Each point is reached from the start by the listed moves, each made once or not at all, plus a little noise. Is the number of moves made odd or even? Then give how often each move was made.
(in the rows, 128 means zero)

Moves:
(1): [145 182]
(2): [ 84 166]
Start: [131 146]
Points:
[129 146] => even (0, 0)
[147 197] => odd (1, 0)

Moves:
(1): [ 94 168 153 160]
(2): [111 138 176 154]
(3): [147 152  72 158]
(4): [118 119 113 151]
Start: [131 135 155 126]
Points:
[124 127 140 151] => odd (0, 0, 0, 1)
[ 95 171 180 160] => odd (1, 0, 0, 0)
[141 152  81 181] => even (0, 0, 1, 1)
[101 211 173 213] => odd (1, 1, 1, 0)

Moves:
(1): [103 102 123 123 126 139 133 129 110 172 142]
(2): [146 124 145 114 154  88 135 149 132 156 110]
(3): [136 144 142 122 130 140 115 129 125 156 128]
(4): [170  95  96 119  85 129 113 109 111 123 131]
(5): [118 109 165 143 158 138 109 126 121 123 132]
(6): [127 140 170 138  87 119 130  84  79 153  99]
(7): [115 128 125  95 112 116  97 151 137 158 149]
(8): [116 118  99 119 132 116 138 100 110 120 156]
(9): [129  91 109 176 135 135 103 144 141 133 145]
Start: [127 148 117 127 120 126 151 127 132 128 118]
Points:
[141  64 134  79 115  95  98 154 106 224 141] => odd (1, 1, 0, 1, 1, 0, 1, 0, 0)
[ 88 134 202 111  88 137  92 109  64 249 131] => odd (1, 0, 1, 0, 1, 1, 1, 0, 0)
[111 170 142  89  65 104 121  79  73 200 135] => even (0, 0, 1, 0, 0, 1, 1, 1, 0)

Moves:
(1): [144 137 134 146 121 114 148 154  90 137 119 141 139]
(2): [122 102 176 120 130 169 116 107 158 128 107  90 147]
(3): [129 114 133 109 139 116 112 133 126 172 137 144 110]
(4): [117 127 109 122 119 104 133 165  92 128 136 112 127]
(5): [128 156 112 142 135 139 147 112 113 148 171  93 151]
(6): [134 137 121 131 128 154  92 103 130 115 140 121 174]
(7): [107 159 150 113 119 137 111  96 129 123 120 125 146]
(8): [138  93 125 110 129 108 121 115  97 112 129 129 140]
(9): [150 128 135 140 108 151 106 105 132 126 100  93 113]
(10): [118 116 105 134 122 105 119 118 137 134 121 121 143]
(11): [106 121  97 122 118 131 146 175  82 142 153 161 104]
(12): [115 108 142 148 126 112 114 119 120 119 134 129 121]
Start: [127 152  86 131 135 152 145 116 120 146 137 109 129]
Points:
[137  76 107  98 121 213  72  86  76 174 136  76 148] => even (0, 1, 1, 0, 0, 1, 0, 1, 1, 0, 1, 0)
[115 162  29 131 137 129 108 106  76 205 201  61 193] => odd (0, 0, 1, 1, 1, 1, 0, 0, 0, 1, 0, 0)
[135 128  81 160 107 161  96 136  31 189 154 128 120] => even (1, 0, 1, 0, 0, 1, 0, 0, 1, 0, 1, 1)
[130 166  68 174 111 170 100  81  67 143 179  14 175] => odd (0, 0, 0, 1, 1, 1, 0, 0, 1, 0, 0, 1)
[102 162 113 130 105 168  96  92  85 143 111  50 236] => even (1, 1, 0, 1, 0, 1, 1, 0, 0, 1, 0, 0)
[141 133 166 138 119 203  62   7  65 176 140  21 218] => odd (1, 1, 1, 0, 1, 1, 1, 1, 1, 0, 0, 1)

Moves:
(1): [148 126  94 131 126 128 134 114 140 136 146 105 126 130 106 114 117 135
 142 131 105 119]
(2): [ 85 127 127 134 170 139 127 109 102 118 135 124 128 122 130 168 137 140
 126 128 106 136]
(3): [134 116 142 139 121 136 129 136 122 129 123 123 104 121 141 117 144 112
  99 119 129 101]
(4): [128 134 134 116 136 130 143 124 117 109 133 119 127 149 148 119 131  89
 173 110 128 119]
(5): [140 116 111 152 122 130 108 117 130 128 107 142 137 126 142 116 146 130
 143 150 127 129]
(6): [113 145 129 147 116 128 127 128 136 124 126 149 123 119 125 117 110 134
 125 108 126 130]
(7): [134 127 124 131 107 127 110 115 123 116 111 134 145 130 117 143 125 134
 139 120 117 116]
(8): [ 98 106 104 123  97 152  87 170 145 113 133 139 159 116 127 126 125 101
 128 127 156 159]
(9): [131 145 121 169 130 134 150 125 139 144 133 110 132 145 127 127 119 111
 116 126 127 124]
(10): [117 113 138 127 120 142 143 133 122 137 139 128 119 100 135 137 107 131
 131 155 114 137]
(11): [105 132 135 115 125 135 116 108 124 124 114 121 114 153 119 118 111 131
 107 137 130 133]
(12): [125 125 109 123 131 137 150 129 132 134 103 121 126 133 107 152 151 128
 120 143 166 154]
(13): [125 129 127 141 147 129 126 140 113 142 148 140 123 121 130 123 137 105
 145 134 147 126]
(14): [148 134 150 102 115 156 111 119 109 136 133 133 120 113 139 118 132 110
 123 117 124 126]
(15): [144 149 116 135  97 124 116 136 106 105 140 122 138 123 128 136 133 112
 135 125 130 132]
(16): [143 117 129  88 146 101  97  87 119 135 155 159 154 120 120  95 128 101
 101 113 130 162]
(17): [ 97 120 148 125 126 123 135 149 120 134 101 127 142 128 112  91 151 129
 161 110 123 136]
(18): [139 105 136 124 119 136 113 111 100 130 143 119 103 142 138 117 110 151
 122 124 135 143]
(19): [150 124 130 150 135 142 146 129 105 100 162 129 129 126 116 118 129 157
 124 122 119 135]
(20): [140 153 136 135  96 124 156 144 123 152 121 145 127 138 118 151 139 141
 127 114  85 134]
Start: [127 135 133 125 124  86 159  88 115 149 147 117 131 134 137 115 121 146
 140 123 131 131]
Points:
[101 121 144 149 116 111 100  46   7 117 168 103  93 152 143 143 120 137
 122 113 128 123] => odd (0, 1, 1, 0, 0, 0, 1, 0, 0, 0, 1, 0, 1, 0, 1, 0, 0, 1, 0, 0)
[127 132 157 158  95 168 157  37  17 148 130 145  65 146 133 123 149 201
  77 105  99 172] => even (0, 1, 1, 0, 1, 1, 0, 0, 0, 0, 1, 1, 0, 1, 0, 0, 0, 1, 1, 1)
[137 111 130 164  80 191 171 133  59 126 191 116 136 106 145 114 139  44
 156 116 178 150] => even (0, 0, 1, 1, 0, 0, 1, 1, 1, 1, 0, 1, 1, 1, 0, 0, 0, 0, 1, 0)
